Rows are points. Examples show where two turns around zero, p and q, send a point. Write where each new point lands after one turn and then the other. Backwards means that the second turn is done in reverse. Each puzzle has new turns, and all numbers are rounded.

Turn p:
[16  3 -8] -> [16 -7  3]
[-45 -11  29] -> [-52  16  -6]
[-27  23  23] -> [-25  28  20]
[ 36 -27   1] -> [ 12 -43  -3]
[13 -5 30] -> [-15 -20  21]
[  7  16 -76] -> [ 64  26 -36]
Turn q:
[  7   9 -14] -> [ -3  -1 -18]
[ 21 -38  16] -> [ 35 -24  19]
[-58  20 -31] -> [-69   4  -1]
[ 28 -14  43] -> [48 10 22]
[-42  21 -11] -> [-46  15   4]
[44  3 -3] -> [ 35  -3 -27]
Where do these land?
q, then p: [-20  11   8] -> [-12  18  11]
p, then q backwards: [ 16 -69  29] -> [-14 -35 -67]
p, then q: [ -7  29 -35] -> [ 15  22 -38]
q, then p backwards: [10 29 -1] -> [-23   2 -20]

Turn p:
[  7  11  47  18 -10  51] -> [-42  25   4 -35   7  41]
[ -1   7 -73  48   7 -26] -> [ 13  24  18  53 -52 -43]
[  4 -24 -12  25  -3 -30] -> [  4 -16  25  35 -12  -1]
[-43  -4 -15 -50 -13  16] -> [-14 -24 -51 -13  17 -34]
[ 30 -10 -29  35  40   5] -> [ 23  33   1  38 -33  23]
[-12  -6  55 -40  -9   1] -> [ -7 -28  -7 -34  50  17]
[-31  25 -11 -20  20 -17] -> [ 17  13 -14   3  27 -37]
[ 47   1  38 -16 -33   0] -> [  7 -27  26 -49  -6  34]
Turn q:
[ -2  -8 -16   4  45  75] -> [ 0 39 -4 53 36 49]
[-14 -45  16   5 -24 -12] -> [ -1 -32  20   9 -40  10]
[ 40 -39  10   2 -34 -23] -> [ 33 -13  -5   6 -57 -19]
[-39  43   8 -34  -7 -29] -> [-21 -15   6 -65  24   3]
[ 12 -44  12   6  11   1] -> [ 24  -7  23  29 -20   6]
[-15  28 -10  12 -44 -31] -> [-33 -24 -24 -31 -13 -28]
[ -5  22 -34 -16   5 -38] -> [ 10 -27 -19 -26  32 -22]
[38 13 -4 -4 41 76] -> [ 19  73 -16  38  26  32]
[-14  29  18  25   7 -18] -> [-30   7  19 -12  11 -29]
Where do these land?
p, then q: [-54  -1  29  34 -44 -25] -> [-25 -28  77  -8  11   2]
q, then p: [ 38  -8  -9 -25  38 -31] -> [ 53   0  21  -8 -12  35]
q, then p backwards: [ -7 -45  -9  21  28  25] -> [  0 -41   0  31  25 -27]
q, then p backwards: [  1  18  18 -28 -43   8] -> [ 28  15  -2 -11 -16  44]
q, then p backwards: [40 -3 27 34 32 26] -> [ -9  24 -23  49  37 -15]
p, then q backwards: [-42 -11 -39 -16 -12  33] -> [ 10  23 -33  37 -42  -2]
p, then q: [-15  55   8 -42 -12 -10] -> [ 52 -12   9 -41  26  -9]
q, then p backwards: [ 39  -4 -24  23  14 -26] -> [-24   9 -37 -17  15 -32]

Turn p:
[ 22  -7 -20 -12  -1 -19  23 -28] -> [ -9 -15   9 -13  11   6   2 -45]
[-64  39  20  22  28  23 -26  47] -> [ 25  32 -18  23 -45   7  34  70]
[  3  -2 -10   4 -45   3  27 -16] -> [-13 -45  11   1 -12 -16 -15 -15]
[-17 -65 -42  21 -39  15 -29  -9] -> [ -7 -49 -10   7  57 -53  17  22]
[ 31  10 -34  14 -21 -13  42 -37] -> [  3 -45  24  10  -1   6  -4 -58]
[ -6 -14  26  38  39  25  -3  -5] -> [ 4 16 33 20 21 28 12 37]
[-25 -30  15  24  19   4   2  48] -> [ 31   2   8 -24   9   5  11  56]
[ -1  57 -15 -52  24 -31 -10  25] -> [ 16  43 -51 -17 -43  12  10 -36]
[ 59  27   4  10 -32 -11  -4 -14] -> [ 11   0  12  26  -3 -12 -51 -44]
[-46  -9  62  -5  -7 -25 -43 -14] -> [-37  54  24 -10 -14 -47   9  37]
[ 42  -7  -6 -64  34  29  21   4] -> [-24   6 -41 -24  21  63 -25 -23]
Turn q:
[ 35  76 -49  -7  11  42  -9  16] -> [  6  55  -7  44  70  20 -22 -29]
[-28  12 -21  23   3  21 -20  39] -> [-27  40 -27  -6  -4  -8 -31 -12]
[ 34 -41 -16  19   1  -5   5 -26] -> [-26 -42  15  -3  11  30  -2  22]
[-55  16   3 -21  27  -1   6 -33] -> [  0   1  21   0 -23 -26  20 -59]
[ -3 -34  15 -19  12  49 -22  37] -> [ -3  10 -36 -65  23  -2   0  -4]
[-49 -38  13 -16 -33   4  58   2] -> [ 35 -18  -5 -34 -69  28  -7 -20]
[ -6  -8  19 -27 -40 -38 -13 -19] -> [ 36 -41  -1  12 -18 -33  -3  14]
[ 33 -36  19  22  22 -67  14  -2] -> [-26 -32   4  19 -24   8  49  57]
[ 39  53  17  27  -2  -5 -19 -14] -> [  4  29  38  33  35 -18  -4  32]
Where do these land?
p, then q: [ 24   7   0  -2 -69  17   9  38] -> [-28 -47 -39   1  17 -30 -25  30]
q, then p: [  8  11  11 -12  11 -40 -33 -29] -> [ 25   2  45 -35   6  -6  12   0]
q, then p: [  8 -17 -14  23  29  -1 -24  18] -> [  2  -5 -16 -10 -20   0  42  17]
q, then p: [-11 -46  -5 -14  27 -36  -1 -50] -> [-32 -36  37 -47  20 -12  10  21]
p, then q backwards: [ 23  -5 -16 -25  48  13 -18 -39] -> [ 20  20 -42  -6  48  24   8  14]
p, then q: [-14  29 -44  -2 -44  13 -10   2] -> [-29 -42  -4  21 -24  22 -28  18]
q, then p: [ 13  -1  34  50  40 -21  40 -23] -> [-11 -16  23 -17 -58  15 -29  49]
p, then q: [-23   4  38   0  54 -39  72  26] -> [ 96  13  -2 -41  31  11   0  -7]
p, then q backwards: [-35   4  18   0 -46  56 -17  30] -> [ 14 -26  -1  31 -38 -57 -28  27]
q, then p: [  7  13 -22 -17 -51  37 -18  27] -> [ 17  34 -38  34  38  -3   4 -24]

Turn p:
[-18   5 -45   5  38 -36 -25  10  25   1 -21] -> [-44   0 -22  22  18  22 -24  -6 -48  -6 -16]
[-29 -16  55 -20  -7  32 -27 -76 -42  45   2] -> [ -7   1  22 -11 -64  42  -8 -28  91  18  -2]
[ 27  57 -12   3  -9   8  35  30  19 -11 -24] -> [ 13  20 -11  32  30 -49  38 -17 -25   3   3]
[ 69   3 -45  -7 -21  11   8  33 -10 -29 -25] -> [ 66   7 -39   2  52 -12  10  -4 -28  10 -16]
[ 18 -15  -6  17  57  -8  17  15  22 -12  -3] -> [-14  -6   4  12  35 -15 -22  10 -11 -46 -25]
[-35 -20  37 -29 -19  32  -5  13 -35  37  10] -> [-14 -30   1 -27 -22  18  39  15  57  21   7]
[-16  -4  26 -20  23 -50 -21 -26   1  28  48] -> [-49 -19  40 -27  -8   3 -49 -12  13  24  11]
[ 21  29 -47  19  -1  32   3  27  12 -47  17] -> [ 31  45   8  15  44   1  24  28 -41  -5   0]
[  6  -7 -59  21   1 -16  45   1   1 -10  -2] -> [ 20  -8 -12  19  33  10  -6  -8 -36 -35  39]
[-19 -25  44  20 -22  -2 -29 -21  19  48  15] -> [-12 -35  25  14 -61   3 -21  21  26  24  -3]
[-41 -35  33 -35   1 -17 -11 -38  34   3   9] -> [-45   6 -14 -19 -43  -3 -45  19  33   2  19]
[ 17  28  19  28 -40  13   9  32 -47 -51 -26] -> [ 54  17   1 -32 -15 -20  63 -18 -31  -8 -19]
Turn q:
[ -6   4 -18  19 -14 -23  10  42 -22  15  11] -> [ -8 -20   6  37  -6 -16  38  15 -12   8  11]
[  9  13  36 -33 -26   4  21 -47 -12 -13  31] -> [ -5   9   3 -23 -55  43 -22  -1  18 -22  21]
[-48  31 -73  -4 -69   2  32  58  11 -10  21] -> [-14   3 -39  30 -28 -55  27  96 -30   5  35]
[-12 -16  13  43  33  51 -22   6 -31 -20   4] -> [  9   2  14  30  58  41 -26   3   4  30  10]
[ -5 -64  16 -14 -45   9 -20 -14  27  70  -8] -> [ -2 -76 -37 -60  21  -1  11 -19  -9 -27  23]
[ 38   4   0 -11  -3  11 -10  26 -32 -57  -4] -> [ 58  12  25  29 -13  21  -8  25  -4   1 -21]
[-35  11  41 -12  12 -19 -10 -21  22 -16 -25] -> [-27  11  31 -46  -8  -2 -26  -8 -11  20 -18]
[ 17   3  -6   7  40 -24 -40  -7  43  55   5] -> [ -5 -17 -18 -11  16 -49   3 -66  30  17 -10]
[  2  50 -16 -43  12 -19  -3   7 -12   9 -57] -> [  7  36 -21 -16 -32  -9  31 -11 -31  31 -50]
[ 13  -2  34  44 -13  34  22 -31  -9 -46  -3] -> [-18   2  18  20  12  54 -49  25  13 -26 -18]
[ 25 -30 -19  -8  50 -16  19  20  36  55  25] -> [  4   1  -7  -9  32 -43  53 -40  49 -20  15]
[  3  -4  -7  11  23  -9   3 -39 -21 -43   1] -> [  2  38  24  20   1  17 -32 -18 -15 -19   2]
Where do these land?
q, then p: [ -5 -36 -45  31  10  40 -42 -31 -26  49  14] -> [  8  12  42  18  41  72 -46   1   2 -28   2]
p, then q: [-26 -54 -29 -14 -21 -32   6  41  16 -23  14] -> [ 59   9   6  14   7 -10  37  16 -18  17  50]
q, then p: [-52  26 -41 -16   7 -23 -15 -19 -13  23  23] -> [-10 -14  42  -5   0  31   0 -28 -13  31  53]
q, then p: [-31 -42  -5  22  -3 -32  17 -55   2  19  16] -> [-23  42  30 -51 -18  34 -12   7   5 -16  22]
p, then q backwards: [ -3   9   5  -4  -2  29 -54 -46  58 -26  31] -> [-22  63  -1  -1  15  18  13  -6   0 -76   9]
p, then q: [ 32   6  -6  58  17  11  13  25 -37 -41  -9] -> [ 25  32  35  12 -10  51   4  -1  -1 -25 -50]
p, then q: [ 42  25  19 -20  41 -15  33  -2  15  -4  37] -> [-14  13  51 -21 -10 -23 -13 -52  10  25 -10]
q, then p: [ 14   8  47 -23 -34  33   9  37 -51 -14 -36] -> [ 44 -27 -33  15  19 -13  56  24  47  -4 -20]
q, then p: [ 22 -29  29  43  28  -5 -14  47 -22  55   2] -> [ -4 -29   6  27  -8  -7 -38  11  44 -74   5]
q, then p backwards: [-38  26 -13 -28  -4  14  31 -10  35   4  13] -> [-35  -6  20 -46 -11   5   3   0  26 -34   7]
p, then q backwards: [ 30  11  12 -27 -40  -4 -15  36  -2  19 -38] -> [  8  29 -19 -13  -1   6 -42  35   8  45 -19]
p, then q: [ 19  44  16  25 -17   9  21 -27 -18 -24 -34] -> [-24  11  -5  21 -48  19 -22 -13   4 -38 -30]
q, then p: [ -5   6  10 -48  17 -23  10   3  42 -36 -32] -> [-18  12 -34 -23   0 -45  11 -41   1  37  -9]
